Every row gives one point. The ring and each string are closed loops that go straight from each point to the next, and from the last back to the first. Before rounding, they use only three directions, however many columns there are. Count how often each string passes through the ring. Passing back the other way cancels.
(in the rows, 128 means zero)

Ring (6 x 4)
[[159  74 103 168]
 [202 112 128 159]
 [174 151 147 124]
 [106 146 141  91]
 [ 74 106 116  98]
 [102  75 100 139]]
String (28 x 4)
[[154 182 158 127]
 [145 181 163  86]
 [126 131 140  70]
 [126 116 128 104]
 [127 137 134 128]
 [ 86 172 148 102]
 [ 55 133 130  70]
 [ 58  91 112  69]
 [ 94  77 107  94]
 [125 125 127 133]
 [ 82 134 125 134]
 [ 68  91 104 128]
 [ 82  33  81 118]
 [113  52  93 127]
 [129 100 115 142]
 [133 112 117 165]
 [151  69  96 189]
 [175  39  86 184]
 [186  86 108 195]
 [174 122 126 177]
 [165 114 124 156]
 [188 145 138 180]
 [228 113 130 174]
 [207 156 147 172]
 [158 153 142 152]
 [149 116 127 132]
 [158 101 123 118]
 [150 143 139 133]]
Times through: 3

Ring (9 x 9)
[[214  71 159 123 121 151  89 163  85]
 [191 118 172 114  95 134  90 130  81]
 [141 161 160 112  80 106  99 103 101]
 [102 180 134 113  78  95 107  99 123]
 [ 58 174  79 121  94  92 117 122 164]
 [ 57 145  64 130 116  91 121 137 178]
 [ 82  98  72 141 147  89 123 150 179]
 [134  54 100 146 165 102 116 163 157]
 [186  42 129 138 155 131 102 173 121]]
String (27 x 9)
[[ 83  91  40 139 145 119 119 183 185]
 [118  91  65 132 133 137 109 184 157]
 [127  91 112 135 138 101 112 144 145]
 [132  77 124 141 151  88 115 136 146]
 [149  77 108 133 138 125 106 165 135]
 [185  45 100 134 147 160  97 201 124]
 [223  11 127 139 163 162  93 204 107]
 [223  23 158 139 160 137  96 172  99]
 [193  57 167 136 146 109 102 139 106]
 [149  99 138 129 125 107 106 134 123]
 [180  99 131 119 108 150  92 164 102]
 [155 103 150 128 122 104 104 126 116]
 [175 104 184 127 118  94 102 106  97]
 [180 119 203 122 106  90  99  90  85]
 [141 119 149 126 115  96 106 116 119]
 [144 133 122 116  95 133  98 144 114]
 [138 176 134 103  62 137  93 127  99]
 [101 219 153 101  48  95 101  78 106]
 [ 89 213 113 102  51 117 101 110 122]
 [ 60 226  95 103  50 106 107 106 139]
 [ 43 225  68 104  54 111 110 120 155]
 [ 92 162  76 114  86 131 105 151 145]
 [107 133 101 124 109 110 109 138 143]
 [ 80 134 106 133 123  72 121 113 162]
 [ 82 124 107 136 131  67 123 113 165]
 [118 117 103 127 118 113 109 145 142]
 [ 87 114  54 131 125 122 114 172 170]]
Times through: 1

Ring (7 x 12)
[[164 116 123 112  71 112 152 124  78 186 121 113]
 [159 117 122 125  54 103 169 143 100 165 116 123]
 [134 144 113 162  50  98 170 165 131 147  98 136]
 [108 184  99 194  70 104 143 165 138 156  79 138]
 [105 194  97 191  95 116 118 149 118 180  80 129]
 [125 172 107 158 111 125 110 126  84 205  99 114]
 [144 147 115 132 104 124 120 117  70 208 112 109]]
String (24 x 12)
[[131 140 127 149 103 120 144 148  90 192 119 119]
 [168 137 102 111  61 110 129 101  75 188 100 109]
 [200 106 106  71  42 106 139  81  56 189 111 101]
 [182  94 130  89  62 109 163 118  69 185 132 109]
 [135 125 137 146  98 117 162 160  95 184 129 122]
 [151 134 115 134  65 107 152 136  97 174 108 121]
 [153 137 110 133  59 106 149 132  98 171 103 121]
 [141 136 122 143  79 112 153 146  99 178 113 122]
 [171 124 108 111  45 102 151 117  89 171 104 116]
 [190 113 104  87  35 101 148  97  74 176 106 109]
 [188 103 118  81  60 111 145  98  58 193 123 103]
 [160 114 132 109  98 123 142 121  61 206 133 106]
 [177 132 105  92  81 121 111  80  47 213 109  97]
 [150 155 100 132  78 115 119 110  81 193  95 112]
 [148 167  93 135  80 117 107 101  78 198  87 110]
 [131 185  95 148 118 132  82  98  65 223  90 104]
 [132 195  81 154  93 122  84  97  81 205  73 110]
 [127 170 104 160  91 117 121 132  97 189  93 120]
 [126 167 107 162  93 118 126 137  98 188  97 121]
 [125 193  87 163  96 121  93 110  88 201  77 114]
 [121 189  97 163 117 129  91 114  79 213  89 111]
 [126 178 104 152 123 132  92 110  68 221  98 107]
 [148 167  93 134  85 119 103  99  75 202  89 108]
 [135 149 117 147  95 119 135 137  90 192 110 118]]
Times through: 1
String (32 x 12)
[[173 143  98 101  76 118 107  81  55 208 100 100]
 [168 150  94 107  76 118 104  81  58 207  95 101]
 [145 153 106 135  87 118 121 116  80 196 101 112]
 [130 151 118 154  97 118 137 143  94 189 109 120]
 [117 151 132 162 131 131 131 152  83 208 124 117]
 [113 151 133 168 124 127 140 161  94 198 122 122]
 [124 162 113 163  97 118 132 144  99 188 102 122]
 [123 185  93 168  87 116 112 128 102 187  81 121]
 [114 212  75 184  81 114  94 121 112 183  59 124]
 [123 180  96 171  78 111 124 137 111 176  82 126]
 [116 162 118 174  98 117 141 159 110 181 104 127]
 [121 155 120 167  95 116 145 157 107 180 107 126]
 [105 170 118 188 102 117 142 170 120 177 101 132]
 [ 89 202  99 216  91 111 132 174 142 163  76 140]
 [ 99 219  74 213  60 101 119 153 149 151  50 141]
 [102 221  69 209  55 100 115 147 148 151  46 139]
 [110 206  79 195  62 104 119 144 135 159  58 135]
 [125 175  97 169  72 108 130 140 115 171  83 127]
 [110 164 121 180 105 119 141 164 111 182 106 128]
 [ 97 185 113 197 114 122 126 164 116 186  95 130]
 [ 93 199 104 200 121 125 109 153 111 195  87 126]
 [103 162 130 182 128 128 136 167 101 197 116 125]
 [120 152 125 165 105 120 143 157 101 188 113 124]
 [111 162 127 169 135 132 122 149  85 211 117 117]
 [136 175 100 142 116 131  89  99  63 222  96 104]
 [150 164  96 128  94 123  98  94  65 211  94 104]
 [149 154 104 131  86 118 117 110  76 199 100 110]
 [135 146 119 147  95 118 137 138  90 191 111 118]
 [129 133 137 147 120 127 144 151  81 203 131 116]
 [149 126 131 121 114 128 131 123  60 214 131 106]
 [175 129 110  92  88 123 113  83  45 217 114  97]
 [163 143 103 113  76 116 119  98  68 199 102 106]]
Times through: 3

Ring (9 x 14)
[[143 144 159 158 134 101  95 144 128 155 102 127 159 164]
 [167 167 113 144 112  91  70 150 116 157 101 113 149 172]
 [162 167  88 131 106  97  78 141 113 148 103 108 141 164]
 [121 128  69 106 108 128 128 116 120 125 114 101 109 134]
 [ 95  93  82  99 113 148 158 107 127 119 122  99  88 122]
 [ 63  46 124 103 128 169 194 100 141 117 130 102  72 112]
 [ 59  50 162 123 146 163 195 103 147 120 125 118  97 114]
 [ 80  84 177 144 154 141 168 113 145 129 115 130 132 127]
 [105 111 176 154 150 123 139 126 139 139 108 133 151 142]]
String (29 x 14)
[[ 35  17 124  92 132 189 227  86 147 105 138 100  53  95]
 [ 79 103 118 121 142 144 173  97 137 110 114 124 129 111]
 [ 92  96 130 125 135 140 158 111 135 125 116 117 118 126]
 [ 59  20 171 117 135 173 197 113 148 132 134 104  64 123]
 [ 34   7 196 124 155 182 224 100 158 121 134 118  77 108]
 [ 51  70 178 138 167 156 202  93 152 111 116 138 135 104]
 [ 80 103 158 141 157 137 169 104 142 118 110 136 149 118]
 [106 111 134 133 134 129 140 119 132 132 112 119 129 136]
 [104  78 172 140 133 136 142 133 138 148 119 114 108 149]
 [109  97 199 161 149 123 133 137 141 152 110 130 142 153]
 [123 141 182 168 154 105 115 134 136 145  99 142 179 152]
 [127 157 148 157 147 103 113 126 130 136  97 138 179 146]
 [158 163 173 172 138  87  76 154 127 163  96 133 179 176]
 [170 152 167 166 122  87  63 166 123 175 101 120 155 188]
 [182 145 161 161 108  87  50 177 119 186 105 108 135 200]
 [200 180 136 161 104  72  30 177 112 184  97 111 156 203]
 [175 193 105 150 116  80  60 148 113 154  94 121 173 172]
 [138 162 104 137 126 105 104 126 121 135 101 122 157 146]
 [133 120 119 129 114 119 111 137 124 147 113 106 115 155]
 [162 147  90 125  96 104  79 147 113 155 110  97 116 169]
 [177 187  42 116  88  92  63 141 103 145 102  97 133 165]
 [143 179  52 117 112 105 101 117 113 123 101 113 150 138]
 [122 142  85 120 120 120 125 115 122 124 108 114 134 134]
 [119 146  51 104 111 125 130 106 118 115 110 107 124 125]
 [105 116  42  87 103 143 149 101 119 111 120  95  91 118]
 [ 93  69  79  89 102 158 163 111 127 124 130  86  59 125]
 [ 99  73 118 111 114 148 152 121 131 135 125  97  79 136]
 [ 94 106 108 117 130 139 156 107 132 119 115 115 118 122]
 [ 58  64 102  98 132 168 200  88 139 103 126 108  86  99]]
Times through: 2

Ring (10 x 14)
[[ 83  87 133 143 146 112  76 182 161 171  85 129  80 116]
 [ 97 100 119 122 100 109  83 143 164 154 102 128 103 132]
 [111 117 107 104  63 109 102 107 155 135 129 126 132 148]
 [120 132 103  94  50 113 129  89 136 122 158 122 159 157]
 [127 137 105  93  52 116 143  89 124 119 172 120 168 158]
 [152 134 113  97  64 119 156 103 108 127 187 120 170 147]
 [162 125 119 105  79 120 151 121 108 138 183 122 159 136]
 [155 110 129 121 109 119 135 152 114 155 161 124 134 121]
 [120  93 140 142 152 119 108 189 130 172 122 127  99 108]
 [ 89  84 143 152 171 116  86 203 147 179  92 128  78 106]]
String (25 x 14)
[[116 111 118 115  92 113 108 133 144 146 131 125 125 136]
 [ 59 113 122 127 126 116 104 148 147 143 109 122 115 140]
 [116 130  93  84  21 106 109  68 159 117 143 124 154 166]
 [108 139  93  82  24 110 125  64 146 109 156 121 167 171]
 [ 77 124 119 117 109 119 125 131 132 133 135 119 137 146]
 [117 121 116 110  86 116 125 122 132 137 148 122 141 142]
 [156 130 105  90  40 113 137  89 128 127 175 123 164 151]
 [158 151  98  77  23 118 170  63 106 106 208 117 198 166]
 [128 144 112  97  73 123 168 100 100 117 192 116 180 155]
 [ 92 117 127 126 128 121 129 152 123 144 139 120 130 134]
 [136 118 119 112  88 117 130 129 125 143 156 123 141 135]
 [220 127 109  87  27 114 155  91 108 136 207 125 176 139]
 [191 121 125 108  84 121 160 132  96 147 196 123 160 126]
 [184 110 133 121 109 121 148 156 100 159 180 125 142 115]
 [204 102 128 116  87 115 131 148 116 165 172 129 134 113]
 [170 102 125 118  91 113 116 146 130 161 151 129 125 119]
 [113 106 128 127 121 117 113 157 134 155 130 125 117 125]
 [ 62  89 149 160 200 122  98 217 135 176  92 124  80 106]
 [ 64  68 158 176 224 119  70 249 150 198  63 129  47  88]
 [110  80 138 146 149 112  76 193 157 181  91 131  76 105]
 [108  98 128 131 123 114  96 163 147 161 113 127 103 122]
 [ 54  97 138 148 172 119  94 190 145 163  92 123  89 120]
 [ 54  82 134 150 161 111  60 191 173 173  62 129  65 116]
 [105  91 117 122  90 104  64 142 179 161  89 132  90 129]
 [139 104 107 104  51 103  84 110 168 148 121 131 118 139]]
Times through: 1

Ring (6 x 14)
[[140  93  51 132 129 172 125  79 104 110 158 187 139 186]
 [141 108  72 162 121 162 128  89 116 105 148 154 139 163]
 [141 162 161 148 131 123 156 120 128 126 102 102 147 115]
 [141 187 205 112 139  99 171 153 126 151  83  83 152  89]
 [145 163 161 103 129 109 156 169 117 154 114  99 148  97]
 [144 120  92 101 128 143 137 133 104 138 147 152 143 145]]
String (29 x 14)
[[145 130 105 130 120 136 137 140 114 132 141 126 142 128]
 [148 110  67 122 111 144 124 154 106 134 168 140 139 136]
 [146  93  45 106 119 158 121 133  97 132 175 171 138 161]
 [144 107  67 125 119 153 127 125 106 126 160 155 139 153]
 [140 124 104 113 135 146 142 107 109 129 133 156 144 154]
 [138 110  87 100 144 160 140  81 101 125 136 188 144 181]
 [137  78  35 106 141 186 125  52  94 110 160 225 139 215]
 [140  74  20 135 126 186 116  65 100 102 173 207 136 204]
 [144  88  34 159 112 171 115  98 109 104 174 167 135 172]
 [143 123  94 141 122 146 135 117 115 121 142 139 141 143]
 [138 131 118 119 140 145 147  94 112 125 121 154 145 155]
 [139 102  64 164 126 171 127  66 115  98 147 170 139 180]
 [142  99  50 202 108 170 117  81 123  87 160 145 135 164]
 [145 115  70 204 101 154 121 113 128  97 156 115 136 136]
 [144 133 107 159 117 139 137 125 122 119 136 117 141 128]
 [140 146 137 133 134 134 150 111 120 127 114 127 146 134]
 [138 164 170 135 140 124 161 107 126 128  93 114 149 124]
 [137 191 216 135 147 107 176 113 134 135  66  89 153 103]
 [137 210 249 124 151  93 186 126 137 145  50  72 156  86]
 [137 177 195 106 150 114 171 117 122 143  80 113 152 117]
 [141 150 144 119 135 128 153 124 117 135 113 124 147 127]
 [142 157 154 122 132 121 155 136 120 139 110 111 147 115]
 [139 185 207  94 149 103 175 140 121 155  78 101 154 101]
 [143 207 237  88 143  81 181 182 126 170  71  65 155  66]
 [147 190 201 103 126  86 166 201 124 166  98  61 151  63]
 [149 167 157 119 114 100 150 201 121 156 125  71 146  74]
 [147 167 163  93 125 101 155 193 115 164 119  89 148  84]
 [143 157 156  78 139 115 158 157 109 159 114 123 149 114]
 [140 145 141  94 143 131 154 120 110 142 114 143 148 138]]
Times through: 2
String (27 x 14)
[[144 147 132 141 122 127 145 138 122 130 124 108 144 116]
 [142 182 192 143 130 105 164 147 132 138  90  75 149  89]
 [138 200 230 126 147  98 180 129 134 143  61  78 154  90]
 [137 183 205 123 148 111 173 114 128 138  73 101 153 110]
 [140 148 142 123 136 131 152 115 118 132 112 129 147 132]
 [143 143 126 154 121 133 143 125 124 122 125 112 143 123]
 [144 129  98 190 110 145 132 113 129 104 139 110 139 130]
 [140 115  83 174 123 161 131  78 121  99 139 148 139 162]
 [138 116  91 139 134 158 137  80 113 112 134 164 142 168]
 [141 117  88 139 126 152 134 103 113 118 142 151 141 155]
 [144  95  47 152 115 166 120 102 109 109 166 162 137 166]
 [141  74  19 134 124 184 114  75  99 105 176 203 136 199]
 [137  72  26 100 142 189 122  52  90 112 166 233 139 221]
 [137  73  27  92 143 187 123  57  89 116 166 234 139 220]
 [136 107  85  90 148 163 141  74  98 127 135 198 144 188]
 [139 124 107 106 140 149 144  97 107 129 128 165 145 161]
 [143 111  76 129 124 154 131 111 108 122 151 157 140 157]
 [143  82  28 140 117 174 115  96 103 110 177 182 136 181]
 [136  68  19 119 139 195 119  38  94 101 167 234 137 227]
 [136  92  57 126 140 178 130  52 103 106 147 204 140 202]
 [140 133 117 123 135 142 145 106 113 127 124 145 145 147]
 [139 127 107 136 133 149 142  93 115 118 127 150 143 155]
 [142 132 110 145 124 141 139 117 119 121 132 129 142 136]
 [145 138 111 191 108 137 135 125 131 108 134  97 140 118]
 [140 170 172 168 128 120 158 117 135 120  95  88 147 107]
 [137 182 202 128 147 113 172 110 129 135  74 101 152 112]
 [139 164 169 122 140 121 161 119 122 136  96 114 149 120]]
Times through: 5
